Every row gives one point. Before rounding, the points of a table are all equally far from one centre. They may lie mostly on one side of it. Write the centre, to within rounding.

Points (6 x 2)
.40; .19
.76; -.16
.10; .24
.26; .23
-.04; .22
.81; -.30
Centre: .13; -.45

Points (10 x 6)
.44; -.02; -.20; -.35; .44; .63
.19; -.29; -.41; -.33; .46; .38
.29; .06; -.28; -.46; .44; .63
.42; .21; -.03; -.31; .38; .38
.62; -.17; .00; -.29; .38; .53
.12; -.18; -.29; -.32; .38; .73
.39; .10; -.32; -.68; .36; .52
.28; -.04; -.27; -.47; .52; .51
.27; -.06; -.27; -.36; .51; .55
.63; -.06; -.04; -.36; .34; .61
Centre: .25; -.17; -.11; -.44; -.03; .38

Points (12 x 9)
.15; .00; -.66; .35; -.27; .15; .45; -.26; .29
.38; -.16; -.53; .36; -.03; .24; -.36; -.17; .07
-.08; .18; -.49; .58; .00; .69; -.16; -.14; .55
.04; -.08; .19; .94; -.20; -.06; .30; .00; .16
.42; -.41; -.47; .20; -.19; .24; -.06; -.39; .33
.18; .12; -.58; .43; -.06; .06; -.15; -.31; .39
.04; -.17; -.43; .53; -.11; -.08; -.41; -.07; .37
.25; .22; -.11; .49; -.36; .01; -.19; -.22; .69
.05; -.06; -.64; .40; -.27; .40; .07; .02; .70
.08; -.06; -.72; .29; .22; .31; -.20; -.29; .48
.48; -.21; -.19; .48; .32; .34; .28; -.02; .77
-.14; -.28; -.39; .57; .49; .03; -.23; .21; .59
Centre: -.23; .03; .26; -.25; .08; .32; .14; .13; .14

Points (21 x 14)
.10; .15; -.15; .06; -.45; .46; .26; -.14; .02; -.43; .09; -.46; .88; -.07
-.49; .20; -.48; -.13; -.48; .16; .32; -.67; .23; -.31; .20; .10; .59; -.37
-.10; .32; -.84; .27; -.06; .53; .26; -.54; -.02; -.31; .02; -.01; .81; -.20
-.31; .06; -.41; -.08; -.45; .34; .48; -.68; .11; -.58; -.03; -.05; .62; -.12
-.36; .07; -.42; .03; -.46; .38; .22; -.84; -.01; -.35; .07; -.13; .72; -.21
-.10; .38; -.46; .02; -.33; .48; .41; -.40; -.08; -.56; .38; -.09; .66; -.48
-.43; .24; -.43; .13; -.50; .25; .44; -.53; .03; -.61; .20; .11; .71; -.15
-.46; -.02; -.41; -.06; -.36; .60; .48; -.62; -.09; -.26; .22; -.31; .65; -.41
-.37; .27; -.23; .21; -.43; .06; .22; -.21; .18; -.36; .20; -.44; .66; -.59
.08; -.18; -.62; .09; -.40; -.01; .31; -.47; -.20; -.39; .12; .04; .77; -.15
-.29; -.03; -.28; -.11; -.64; .02; .30; -.48; .24; -.41; .09; .22; .65; -.51
-.48; .21; -.64; .18; -.30; .40; .31; -.42; .07; -.62; .02; .02; .79; -.04
-.17; .47; -.25; .15; -.56; .48; .33; -.54; -.30; -.68; .06; -.01; .41; .04
-.29; .48; -.29; .38; -.33; .64; .48; -.64; -.02; -.21; .36; -.25; .36; -.28
-.34; .26; -.18; .32; -.61; .37; .14; -.41; -.15; -.70; .23; .13; .71; -.30
-.58; .32; -.38; .50; -.37; .41; .39; -.49; .14; -.60; .16; .14; .49; -.20
.14; .24; -.66; .00; -.15; .38; .55; -.59; .12; -.40; .15; -.04; .56; -.08
-.53; .30; -.48; .37; -.07; .48; .12; -.60; .26; -.42; -.05; .08; .71; .11
-.37; .19; -.22; .49; -.27; .47; .50; -.39; .17; -.55; .33; .24; .77; -.10
-.12; .10; -.49; .32; -.43; .59; .30; -.51; .04; -.34; .39; .15; .85; -.28
-.57; .17; -.28; .33; -.38; .31; .44; -.68; .17; -.28; .00; -.41; .48; -.27
Centre: -.22; .13; -.14; .11; -.11; .34; .22; -.10; -.15; .00; -.11; .15; .35; -.22
